Each row is a point. Two turns around zero, p and q, are shown by what they do to some points. Write where each new point lands after one turn and then the other. Backwards means that the second turn is done in reverse. Each puzzle has new turns, and all numbers are rounded.

Turn p:
-11  27 -> -27  10
-9 -1 -> -5 -7
32 22 ->  6 38
-12 -48 ->  27 -42
Turn q:
28 -4 ->   1 -28
 8 -7 -> -5 -9
  3 -28 -> -27  -8
-40  39 -> 31 46
Where do these land?
p, then q backwards: -6 13 ->  -7 -13
p, then q: 25 28 -> 36 10
p, then q: -19 -41 -> -38 -24

Turn p:
-48  19   7 -> -29  36  24
 23  15 -38 -> -14 -13 -43
16 -1 28 -> 31  6  4
 12 -19  -7 ->   5 -23  -1
  0 -16  14 -> 12 -7 16
-2  2 -3 -> -4  1 -1
Turn q:
-34  22 -40 -> -48  14 -27
  7  10 -18 ->  -3  -2 -21
 9  4 26 -> 22 11 12
  4 -27  18 ->  11 -16  27
 16 -10  28 -> 28 -2 19
 -3   0 -15 -> -11  -5  -9
Where do these land?
p, then q:  16  35 -28 -> -35  -5 -31
q, then p: -3  9 23 ->  15  16 -12
p, then q backwards:   9 -13  -4 ->  10 -12  -5
p, then q: -23 -30   9 -> 15  8 35

Turn p:
 14 -18  13 ->   6 -14 -21
-21  -1   8 ->  -3 -14  17
 17  -1 -28 -> -15  25 -16
-11  21   7 -> 12  4 21
Turn q:
17  8 12 ->  3  1 22
11  2  5 ->  4 -2 11
-48   8  -2 -> -31  20 -31
  8 -14   1 ->   4 -16   2
 12  -4 -16 -> 20 -4 -4
Where do these land?
p, then q backwards: 16 27 -7 ->   5  28 -15
p, then q:   9 -18   2 ->   9  -4 -18
p, then q backwards:  -7 -21  37 ->  17 -39  -5
p, then q: -12  19 -16 -> -18  15  14
q, then p:  5 -4 -7 -> -1  3 -9
p, then q: -12  -2 -10 -> -15   2  -3

Turn p:
 8 23 36 13 -> -35   4  26  13
-25   5  29 -20 -> -34  17 -22   2
-30  11 -14   7 ->   0 -17 -23  21
 11 -23 -13 -25 ->  22  18 -10 -23
 18 -31 -18   7 ->  26 -11   7 -29
 15  43 -19  19 -> 15 -7 26 43
  3 -29  -1  -2 ->   6  -4  -5 -28
Turn q:
-10  30   8 -18 ->  17 -10  27 -18
-26   3  -5  -4 ->   2  -9  -6 -25
 0 -4 22 -4 ->   3 -20   3  11
-8 18  7 13 -> -14  -7  16 -10
 43 -48 -31  13 ->  -8  43 -41  41
Where do these land?
q, then p: -10 -12 -11 -26 -> 26 14 13 -1
p, then q:  16   3 -19  -9 -> -1  9 17 18
p, then q:  25 -15   4  -6 ->  21 -10  17   7
q, then p: 30 -1 34 41 -> -35 -49 -13  -2
q, then p backwards: -35  39   4 -10 ->  28 -39   6  23
p, then q: -27 -13 -12  10 ->   3  18 -28   0

Turn p:
 3  0 24 17 -> -10  17  22   1
 30 -12  23   5 ->   0  22  17 -28
-32 -18 -22 -25 ->  -2 -48 -11   4
 12  22 -21  16 ->  22  19 -14  17
-29  -8 -26 -10 ->   6 -36 -10  16
15 15 23 -3 -> -16  25  -2  -9
Turn q:
  5  -2   7 -34 -> -21  14  24   5
-16  16 -23  26 ->   7   0 -40  -8
 -3 -13 -19  25 ->  19  -6 -15 -23
-20  -4   8  12 ->  -5 -22 -10  -3
 34   2  27 -29 ->  0 14 41 28
Where do these land?
p, then q:   4  29 -17  30 ->  33   7 -25  18
q, then p: -23 -21   0 -30 -> -34 -26   2   4
q, then p: -4  0 15 -1 ->  0 -4 15  1
q, then p:  -9 -18  10  14 ->   3 -13   9 -21
q, then p:  -8 -19  19 -20 -> -25 -11  20  -3
q, then p:  33  48 -20   5 ->  27  42 -20  31
q, then p:   7 -19  -7   2 -> -10   3  -7 -17

Turn p:
 -3  26 -28   5 -26  26 -> -17 -17   1 -16  19  40
-32 -23  11  24   2 -24 -> -12  28 -23  35   1 -13
-23  25  -7  16  -7 -33 ->  -6  34 -16   8 -15  30
 38 -25 -10 -37  11  20 ->  19 -32   7 -37   8 -35
 23 -20  37   5 -18  -7 -> -26  -6  17   7 -25 -32
-31 -14  23 -16  22  -9 ->  18  32  10  19  14 -22
 29  30 -25   3  16  28 ->  24 -41   4 -15  -3  30
Turn q:
 -8 -10  38 -31 -12  -5 ->   8 -38  -3  -5 -26 -24
 -8 -31  15 -20 -25 -48 ->   7 -20 -26  38 -16 -42
 34  40 -28  -3  30  30 ->  20   9  22 -15  21  61
 -1 -38  28  10  -5 -18 -> -19 -12  12  23 -11 -37
-15  20 -25  37   3  17 -> -12  41  -1 -23  20  10
 -5 -24  15  18 -15 -24 ->  -9   7   1  20  -6 -37
  0  33  -3 -14  29   4 ->  20 -15   3 -20  26  21
 -2   2 -21 -27  23  26 -> -11 -20  -9 -11   6  40
  5   8 -18  30 -27  18 ->  -4  45   3  -8 -14   7
Where do these land?
p, then q backwards: -22  -8  12  -4  16 -11 ->   9   5  -7  18 -12 -21
q, then p:   9 -45   4 -26  22  -2 -> -21   0 -24  37  22 -20
q, then p:  45  25 -28   8 -10 -41 ->   9 -50   3  14 -42  27
p, then q:  12  -8   7 -25 -22 -19 ->  24 -18 -26  -6  -4 -11
q, then p: 26 17 14 -4  3 10 ->  -9 -15  25   0 -10 -16
p, then q: -41   5  13  47 -25  33 -> -49  20  18 -38  30 -15
p, then q: -27  14 -23   5  15  30 -> -22  -6  32  -3  15  28

Turn p:
 -9 -19 -18 -14  -9  -7 ->   2 -10  -5 -31   1  -2
 15  -5   7 -26  -5  -8 ->   0   0  11  -9  17 -24
 -4   1  -9  24 -12  16 ->  10   5   4   2 -25  18
-8 20  4 16 40  1 ->  -4   3 -28  34  11  17
-12  11   0 -25 -13 -17 -> -20   6  10 -20  21   0
-11   1   9 -12 -13  14 ->  0 -9 22 -4  6  9
  9  10 -11   0  -4   6 -> 11 15  2 -2  1  3
 5  4 20 10 42 -3 ->  -3  -9 -23  39  11  -7
 15 -23  -2  26 -26  -2 ->   4   1   8  -8 -42 -15
Turn q:
-22  -6   6  -6   9 -12 -> -12   0   9 -11  21  -6
  6  -2   7 -15   1  12 ->   1  -8  -6 -15 -10   6
  9  -1 -17  31   0 -13 -> 15  9  4 33  9  0
  1 -11  -7  -1  22 -29 -> 21  7 10 -6 29 -8
-11  33 -12  -4  13  -6 -> -6 33 19 -6 -6 -1
 5 11 -2 -5 -4 15 ->  -3   4  -4  -3 -18   7
 20 -15  32  19   9  13 ->  13 -40  15   7  -8  13
 -8 -12 -14   8 -16  34 -> -19  -4 -25  14  -6  25
  0   4   7 -27 -33 -13 -> -10  -2 -21 -13 -12 -35
Where do these land?
p, then q: -27   1 -15  19 -11  24 -> -12 -17 -24  -1 -26  19
q, then p:  28 -48 -14   0  -7 -13 ->  36  10 -38  -6 -10 -23
p, then q backwards: -18  14  28  -4   1  11 -> -17  -4   9  30   9   8
q, then p: -11  26 -11  -4  -8 -13 -> -25  19   3   3   7  10
q, then p:  24 -10  22 -12   1 -10 ->   5  -5   1 -14  -1 -34
q, then p: -3 14 -5 18  5 -7 -> -10   6   5  20  -8   3
p, then q:  -7 -10  -3 -12  16  -5 -> 10  5 -7 -6 17 10
p, then q:  18  10   7  12 -15  11 ->  -2  -9  12  12 -19 -15
p, then q backwards:  -4   1 -10 -17  18   3 ->  -1 -24  -8  -4   6  -6

Turn p:
-15  16 -10 -22   3   5 -17 -14 -> -16  20   6  -1  20  10   8 -17
  4 -26   3  21 -10  17  32   6 ->   4 -32  -1  14 -17  10  -4  30
  4   0 -12  26  11  -4  26  14 ->   2 -16 -19   5 -12 -17  17  23
-16 -29   8  -2 -28 -15  24 -16 ->  -5 -13  16  20 -40  22   0  -7
-18 -13  -3  19 -28  -1 -28  13 ->  -2  -1 -10  35   0  -8 -31 -16
 -1  26  26 -24  26 -14 -19 -17 ->   2  30  31 -29  12 -14   9 -16
 15  27  18  -8 -13  -2  13  -7 -> 20 28  8 -8 -8 11  6 14
 11  17   2 -12  25   9 -11 -21 ->   6   7  14 -20  28   0  17  -5
 19  -9 -16   0  10  -6  -4   3 ->   7 -15 -17 -14   4  -2   4  -9
 -3  -9 -15   2   4  11 -15  40 -> -18  -8 -29  -2  11 -13 -26   5
Turn q:
 -5 -21  16 -13  18  -8   0  -2 ->  12   1  21 -18   8  -2  -3  17
-20   2 -16  -4 -48  20 -15 -21 ->  -1   8   8  17 -39 -20  15 -38
 29 -11  10  -3  19   5  18  -5 ->  -1   6   4 -12  25  23  18  11
-19  30 -13  -7  -8  24  -8 -14 ->  -2  -4   4  16 -28  16 -13 -30
12 -3 29 -2  9 -8 11 19 ->  -3  14  -7 -14   6   8  -1  33
16  2 25 16 22  0  3 19 -> -3  3 -8  6 14 16 -2 38
-22  -3 -24  -7 -17  11  15   5 -> -28  -4   8  -5 -12 -13  -5 -24
-11   4 -28 -13 -15   4 -24  -2 ->   6 -24  -2   1 -23 -13   2 -25
 -2  17 -26 -10 -27 -17 -12  -6 ->  10  -6 -24  -3 -14 -17  -3 -32
 23  -8   9  33  30 -10  -6  17 ->   2 -13 -11  17  33   5   4  37
 -3 -11  17   9  17 -22  20 -11 ->   6  19  10  -6  31  -5 -12  11
Where do these land?
q, then p backwards: -22   6  18 -18 -19   9 -32   1 ->   6  -8  26  10 -17 -32  21   5
q, then p:  -5 -21  -3  -3   2 -15  43  12 -> -35  22  15 -17   0 -16   9 -12
q, then p backwards:  -3 -21  18 -27  -4  11 -11  29 ->  7 -5 19 -8 18 -7 40 11
p, then q: -17  27 -25  12   7   9  30   7 -> -43  -4 -11   0  11  -8 -26  -3
q, then p:  11  12   8   1 -15  11  10  -1 -> -4 11 -6 14  7  9 12 12
q, then p:   0  -4   5  19   5 -17 -17  11 ->   5 -11 -22  -5  -7 -20  -5  -5
q, then p:  12 -10  -8  47  24  -3  -1 -29 ->  15 -29  10  -6  10 -43  20  20
q, then p backwards:   7  -2 -14  -1 -11   3 -13  -7 ->   2  -5 -11  10   3 -15   0 -10
q, then p:  17  14   2 -30  11  -8 -10 -23 ->  17  -7   0 -23  19  31   2   4

Turn p:
  6  -6   1  18   6  22   2 -25 -17 ->  28 -11  -7   3 -20  20  -1  -8   3
  2  11  19 -13  -9   5  23  -7   5 -> -15 -11  13   1  11  23  10  -8   5
 25 -35 -12  15 -28  17  15 -31   9 ->  13  18   2  19 -34  29  18  11  36
 19  25 -14   5  25 -13   9  -2 -15 ->  14  -9 -11   6   6  -8  28  -6 -31
-17  20 -14  14 -16 -14 -38   6 -22 ->  -2  -2 -27  17  -1 -13 -36  18 -26
-26   9  30   8 -30   2   5  11  26 -> -16  -2  14   3  35  18 -27  14  23
 -9 -28 -21  -1 -19   7   9  29  -1 -> -17   7 -22 -16  -9 -13   3  19  31
 11  22 -16 -27   4 -12  -1 -21 -18 -> -16   2  -9  14 -13   5  14 -20 -35
-30 -19  23  19  13  -9  -3   7  14 ->  15  -3  11  -3  22 -19 -25 -10  28
  3  18 -24 -25  26   5  11  18  17 -> -10  20  -6 -31  16  -7  26  -9 -21
 17 -17  28 -14  26 -11 -32  15   1 ->   3  -8  41 -12 -14 -35 -10   0 -12
Turn q:
-33  10   0   0 -20  -6  45  15 -37 ->   5 -38   1 -24 -16  20  16 -10 -47
 15  -6 -18 -14  21   6   1 -20 -16 ->  32   5  23   4  10  -2   0 -10  11
 11 -17  -2  12  29  -2 -12  -7  39 -> -15  37   8   2  29  -7 -17   9  16
  0 -20 -14   0 -26   6   4   1 -10 ->  -6 -22  17  -4  -4   4  18  12   9
  7  -5  19  -4 -18 -15  17  -9 -25 ->   8 -11  15   4 -27 -13   8   7 -24
-10 -18  -2 -29   3 -14  -9  -1  -9 ->  20  -7   5 -24  -8  -8 -12  15  10
  5  34  -4   2  -1   4 -10  -8  40 -> -22  23 -24   3   6 -13   4 -30  17
  1 -13   0 -10   1   7 -18   1 -31 ->  26 -20   4  10  -5   4  -6  16   9
-14   2  -6  18 -19 -23   0  12 -38 ->  15 -26 -14  -2  -2   1  27  23 -27
24 21  8 11  8 10 -9 32 38 -> -27  40 -25  15  -5  22  -2  -5  14
 -7  12  20  14  20  28  -9 -16  48 -> -37  19  -9  17  22  -9 -35 -25  11
Where do these land?
q, then p:   5   9 -15  12  15   0 -11  27 -22 ->  17  -1 -11 -24  -9  10  24  15  -4
p, then q: -19  28   2   6 -29  15   4  -8  38 ->   6   1 -23  20  20  28 -29 -25  13
p, then q: -30  11  -7  17  12  -5   8 -32 -19 ->  11   4  20  23  32 -15  17  -5  18
q, then p:  16  47 -18   4 -16   2   3 -14  17 ->   9  16 -18  31  15  25  20 -25   5
q, then p backwards:  18 -35   1  -7  16  -7  36   3  11 ->  20   2  16 -20   0  15 -23  -1  39
q, then p backwards: -25   5   0  -5  25  10 -38  -3  15 -> -48  -2  -2  24  -7  -1   0  12   0
p, then q:   9  -5  27   2   5  13 -13   5   6 ->  -4   2   0   8 -23  -2 -20  14   6
p, then q backwards:  13 -24  -2   7 -19 -27  -5   8 -26 ->  13  -2  24   4 -32   0 -27 -12  -6
q, then p:  12 -40  -3 -18  -4  17  32 -12   2 -> -12 -24  42  -4   6  12 -25  -5  12
p, then q:   1   5  16 -17  -4 -17 -17  25 -22 ->   8 -17  -6 -19   2  -8  -8  36 -11
